Every row gives one point. Each copy is the shape, with its points in the same order, turned, moved and blurred by noise. Is it also mirrored, or only turned?
(in the rows, 128 means zero)

Shape (7 x 2)
[[100  90]
 [129  88]
 [147  86]
 [100 143]
 [164 137]
 [139 196]
 [153 178]]
Copy 1 (7 x 2)
[[112  82]
 [143  75]
 [152  85]
 [108 137]
 [167 131]
 [135 182]
 [150 168]]
Copy 1 is: only turned
Copy 2 (7 x 2)
[[103  67]
 [132  70]
 [149  73]
 [ 91 120]
 [156 126]
 [120 179]
 [137 163]]
Copy 2 is: only turned
Copy 3 (7 x 2)
[[ 95 111]
 [110 131]
 [108 146]
 [151  90]
 [159 150]
 [210 115]
 [200 136]]
Copy 3 is: mirrored
Copy 4 (7 x 2)
[[139 152]
 [151 125]
 [168 112]
 [ 92 133]
 [125  79]
 [ 66  73]
 [ 82  69]]
Copy 4 is: mirrored

Shape (9 x 4)
[[104 174 134  82]
 [129 131 110 142]
 [205  91 167 151]
 [121  57 156 100]
 [110 102 166 124]
 [149 138  76 155]
 [140 130  81 129]
 [136 170  85  81]
 [156  52 130 160]]
Copy 1 (9 x 4)
[[ 94 152 120  54]
 [115 161 111 140]
 [150  81 152 166]
 [158 107  75 115]
 [160 142 103 102]
 [ 85 169 114 159]
 [ 80 161 105 135]
 [ 50 145 109  88]
 [169 132  90 189]]
Copy 1 is: mirrored
Copy 2 (9 x 4)
[[113 174  79 137]
 [146 125 125 142]
 [101 129 216 177]
 [ 67 100 155 110]
 [103 138 151 103]
 [172 104 121 174]
 [142 105 110 164]
 [122 145  71 182]
 [119  71 196 133]]
Copy 2 is: mirrored

Shape (9 x 6)
[[118  80 177 163 101 160]
 [139 176 100 159 113 145]
 [108 119 101  48 109 163]
 [135 171 100 151 109 130]
 [100 183 123 102 203 163]
 [143 150 127 119 100 108]
 [106 122 107 151 179 125]
 [108 108 129 142  98  43]
 [151  36 181 119 138 155]]
Copy 1 (9 x 6)
[[ 86 105 182 129  91 153]
 [ 99 181 111 139 142 125]
 [100  63  61  89 151 124]
 [109 170 107 134 144 113]
 [116 127 103 122 226 177]
 [142 142 117 120 120 111]
 [108 119 145 166 188 129]
 [154 117 169 135 134  47]
 [122  45 171 154  91 175]]
Copy 1 is: only turned
Copy 2 (9 x 6)
[[117 104 125 184  92 187]
 [194 120 137 102 122 150]
 [118 212 105 124 140 150]
 [180 120 130  93 117 143]
 [139 179 223  96 139 147]
 [151 130 116 116  98 116]
 [115 108 174 107 151 156]
 [ 90  77  95  88  90 115]
 [ 82 121 130 224 126 151]]
Copy 2 is: mirrored

Shape (12 x 8)
[[107  19 123 141 115 133 140 137]
 [138 146 155 150 127 110 148 121]
 [ 79  30 142 107 115 142  99 124]
 [129 155 151 103 114  95 113 131]
 [150 117 141 136 136 153 138 136]
 [161 109 128 125  37 142 135 131]
 [145 147  73  88 118 130 164 133]
 [120 160   7 125 123 140 160 135]
 [111 144 108 121 135 154 121  88]
 [135  76 158 106  94 136 141 132]
 [ 96 139 139 108  90 153 133 148]
 [144 131 166 124 114 132  82 147]]
Copy 1 (12 x 8)
[[133  46 108 125 157 126 127 188]
 [135 138 152 161 115 119 139 112]
 [ 94  52 109  86 160 119 110 163]
 [128 150 150 107  99 104 125 104]
 [147 125 140 142 141 156 118 124]
 [172  70 121 123  67 148 110 105]
 [189 150  92 102 119 140 163 108]
 [185 173  21 126 111 152 168 130]
 [121 138  86 130 145 133 131  87]
 [144  69 149 109 126 134 129 129]
 [110 117 122 100  94 164 142 114]
 [120 134 158 112 109 134  78 119]]
Copy 1 is: only turned
Copy 2 (12 x 8)
[[105  55 153  90  82 123 139 156]
 [157 128 172 166 128 143 102 128]
 [ 83  74 151  56 103 115 101 132]
 [163 156 144 130 124 125  75 110]
 [138 117 144 136 128 179 116 140]
 [169 121 162 108  43 182 109 106]
 [145 171 102 141  94 144 156 111]
 [102 173  77 190  54 135 165 121]
 [ 95 138 130 155 121 149 111  90]
 [146 106 167  86 104 155 121 127]
 [113 170 161 111  91 158  94 133]
 [153 123 139 120 123 167  52 131]]
Copy 2 is: only turned
Copy 3 (12 x 8)
[[121  30 139 104 142 164  98  73]
 [140 119 153 146 111  93 137 107]
 [100  74 142  66 151 164  74  72]
 [136 137 130  99 108  77 114 124]
 [136 109 143 144  99 148 124 115]
 [220 100 124 115 112 133  84  94]
 [168 111  82  99  95 132 172 125]
 [168 112  38 124 150 148 206 125]
 [125 154 113 114 129 144 146  84]
 [154  87 160  94 106 139  97  94]
 [163 128 147  92 147 139 121 130]
 [130 136 139 126 108 113  70 133]]
Copy 3 is: mirrored
